Every row gives one point. The points of each table are mixes of a few directions, plus a little noise. How many directions does each table use, and how many do they share? Where both have some left over, give the other angles between the two spaces (their principal angles), to ten degrees, smallest first.

First, 7 rows:
.15; -.05; .28
.18; -.07; .34
-.07; .02; -.12
.28; -.09; .45
-.50; .18; -.84
-.09; .05; -.16
.04; -.01; .05
Second (4 x 3):
.10; .61; .07
-.01; -.28; -.05
-.36; .06; .22
.27; -.39; -.25
Directions: first 1, second 2, shared 0; angles 90

First (7 x 4):
.14; .22; .07; .92
-.12; -.17; -.05; -.71
-.02; -.03; -.01; -.10
-.03; -.04; -.01; -.17
-.07; -.10; -.03; -.42
.10; .14; .05; .62
-.02; -.03; -.01; -.14
Second, 5 rows:
-.49; .28; .28; -.01
.23; -.13; -.13; .00
-.55; .31; .31; -.01
.50; -.28; -.29; .01
.30; -.17; -.17; .01
Directions: first 1, second 1, shared 0; angles 90

First, 7 rows:
-.29; .05; .02; .75; -.44; .31
.11; -.02; -.01; -.30; .19; -.12
.20; -.04; -.01; -.53; .32; -.22
-.31; .07; .02; .81; -.48; .34
.01; .00; .00; -.02; .02; -.01
.06; -.01; .00; -.18; .10; -.08
.20; -.04; -.01; -.53; .30; -.22
Second:
-.52; -.05; .33; .41; -.25; .04
.19; .16; -.39; .86; -.50; .51
-.14; .03; .04; .23; -.13; .06
-.20; -.07; .19; -.11; .06; -.12
-.05; -.05; .11; -.17; .11; -.14
.53; .03; -.27; -.68; .40; -.18
.28; .03; -.16; -.28; .14; -.07
-.04; -.06; .10; -.25; .15; -.15
Directions: first 1, second 2, shared 1

First, 8 rows:
-.37; .48; -.13; -.01; .09; .23; .31; -.76
.07; -.41; -.31; -.13; -.14; -.23; -.14; .12
-.07; -.27; .24; .18; -.32; .10; .57; -.45
.28; -.31; .43; .15; -.15; -.29; .01; .55
.09; .23; .08; .06; .24; .37; -.24; .28
.00; .25; .00; -.15; .14; -.33; -.19; .19
.08; .34; .32; .06; .22; -.01; -.16; .34
-.09; -.27; -.64; -.20; -.03; .19; -.16; -.23
Second (8 x 8):
-.55; .22; -.12; -.15; -.05; -.07; -.14; -.57
.78; .02; .04; .19; .15; .11; .63; .40
.21; -.19; -.11; -.01; -.04; -.08; .11; .13
-.08; -.36; .10; .17; -.27; .27; .32; -.33
.20; .50; -.03; -.07; .32; -.13; .00; .22
-.15; .55; .03; -.15; .31; -.19; -.45; .20
-.46; -.02; .16; .00; -.10; .10; -.39; -.18
.04; -.72; -.07; .03; -.33; -.01; -.08; .11
Directions: first 4, second 4, shared 3; angles 80

First:
-.05; .23; .06; -.11; .24; -.09; .43; .00; .16; .10; .33
.13; .27; -.08; -.24; -.33; .21; -.45; -.22; .11; .33; -.15
.28; .18; .23; .17; .10; .15; .53; .32; -.13; -.03; .13
.23; .49; .12; -.24; -.19; .28; .26; .03; .12; -.11; .11
-.12; .08; .38; -.22; -.06; .14; .50; .18; -.01; -.41; .17
-.51; -.30; -.09; .31; -.26; -.20; .34; .21; -.35; -.05; .04
.03; -.22; -.68; .17; -.01; -.25; -.84; -.37; .11; -.07; -.34
.10; .09; .00; -.35; -.06; .12; -.59; -.32; .25; .18; -.15
-.20; -.34; .17; .31; .07; -.10; .47; .36; -.31; -.34; .05
.10; -.48; -.11; .20; .50; -.26; -.67; -.17; .04; .40; -.20
Second (9 x 11):
.00; .02; -.04; .02; .08; .26; -.16; .28; .03; -.01; .37
.07; -.03; -.02; -.10; .09; .02; .32; .22; .44; .32; .34
-.16; -.13; -.16; -.12; .18; -.22; -.21; .44; -.19; -.27; -.34
.05; -.41; -.20; -.16; -.28; .33; -.32; -.20; -.58; -.39; -.07
.23; -.11; .09; -.12; -.48; -.13; .11; -.53; -.28; .11; .04
-.29; .21; -.01; .11; .46; -.44; .15; .24; .29; -.06; -.70
.13; -.13; .07; .02; -.42; -.03; .07; -.86; -.41; -.12; -.40
.06; .09; .01; .11; .16; .48; .23; .07; .53; .31; .62
-.07; .50; .21; .24; .23; -.26; -.17; .33; .18; .12; .12
Directions: first 6, second 5, shared 0; angles 30, 60, 70, 80, 80

First (9 x 12):
.36; .00; -.68; -.04; -.29; .00; .13; .22; -.53; -.02; .18; -.16
.08; .20; .19; .30; .32; -.22; .34; -.38; .34; .22; .03; .01
.20; .04; -.15; .09; .00; -.15; .58; -.03; .32; .23; -.07; .18
.18; .17; .15; .13; -.01; -.22; -.28; .37; .06; .02; -.22; -.29
-.46; -.26; .30; -.07; -.15; .20; -.42; .10; -.31; .03; .02; -.03
.25; -.05; -.31; -.03; -.30; -.12; -.06; .43; -.17; .01; -.17; -.17
-.29; .12; .39; -.12; .12; .28; -.49; .20; -.30; -.10; .23; -.05
-.04; -.06; -.07; -.26; -.04; .17; .02; .03; .12; -.20; -.02; .22
-.29; -.16; .18; -.01; .35; .06; .17; -.94; .46; -.19; .01; .30
Second, 9 rows:
-.07; -.09; .20; .08; .00; -.08; -.18; .14; .30; .10; .06; .06
.03; -.36; .32; .16; -.19; .09; -.18; .36; .77; -.04; .33; -.17
-.15; -.26; .53; .35; .02; .03; -.27; .36; .71; .11; .24; .09
-.22; .32; .05; .04; .34; -.17; -.08; -.18; -.47; .23; -.27; .39
.25; -.06; -.39; -.25; -.27; .11; .24; -.11; -.12; -.25; .04; -.34
.17; -.08; -.12; .14; -.13; .38; .33; -.03; -.12; -.29; .16; -.27
.02; .27; -.30; -.19; .11; -.05; .16; -.29; -.62; .01; -.24; .08
-.19; .10; .15; -.06; .18; -.34; -.31; .00; .06; .29; -.18; .30
.17; .15; -.44; -.26; -.08; .06; .27; -.28; -.51; -.15; -.14; -.15
Directions: first 6, second 3, shared 0; angles 30, 50, 80

First, 9 rows:
.08; -.40; .57; -.06; -.23; .15; .08; -.43; .33; -.36; .80; .00; -.03; .63
.24; .34; -.16; .39; .04; .10; -.13; -.13; .15; .03; -.17; .12; .13; -.39
.32; .51; -.30; .51; .12; .10; -.19; -.13; .19; .11; -.33; .14; .17; -.64
-.12; -.21; .13; -.20; -.05; -.03; .09; .03; -.05; -.06; .15; -.06; -.07; .24
-.37; -.49; .18; -.54; -.05; -.15; .20; .27; -.29; -.03; .15; -.17; -.19; .53
-.18; .30; -.53; -.07; .22; -.21; -.03; .50; -.43; .39; -.81; -.05; -.04; -.53
-.11; -.38; .34; -.26; -.13; -.01; .12; -.09; .04; -.17; .41; -.06; -.09; .50
.32; .31; -.03; .43; .01; .18; -.14; -.29; .31; -.05; .00; .16; .16; -.33
-.16; .00; -.18; -.17; .08; -.12; .03; .27; -.25; .15; -.26; -.07; -.07; -.07
Second (11 x 14):
.24; .10; .05; -.05; .00; .16; -.08; -.47; .22; -.27; .42; .24; .07; -.17
.55; .61; -.18; .17; .11; -.24; -.12; -.52; .14; -.40; .26; .34; -.13; .13
-.48; -.41; .03; -.17; -.03; .02; .12; .59; -.27; .37; -.40; -.32; .00; .00
.28; .12; .25; .64; -.11; .19; -.09; -.24; .44; -.04; .11; -.02; .15; .09
-.22; .06; -.41; -.72; .18; -.40; .10; .26; -.56; -.02; -.20; .07; -.27; .02
.24; .47; -.42; -.38; .21; -.46; -.01; -.19; -.30; -.31; .05; .29; -.29; .12
-.43; -.55; .14; -.38; -.08; .31; .07; .21; -.10; .19; .05; -.13; .14; -.28
-.06; .00; .00; .18; -.01; -.09; .02; .25; -.05; .15; -.26; -.15; -.03; .15
-.61; -.65; .07; -.62; -.05; .23; .13; .42; -.30; .28; -.08; -.18; .10; -.30
.32; .23; .20; .80; -.08; .05; -.08; -.11; .39; .02; -.08; -.10; .09; .24
.17; -.01; .27; .52; -.12; .25; -.07; -.18; .39; .01; .12; -.05; .18; .01
Directions: first 2, second 3, shared 1; angles 70
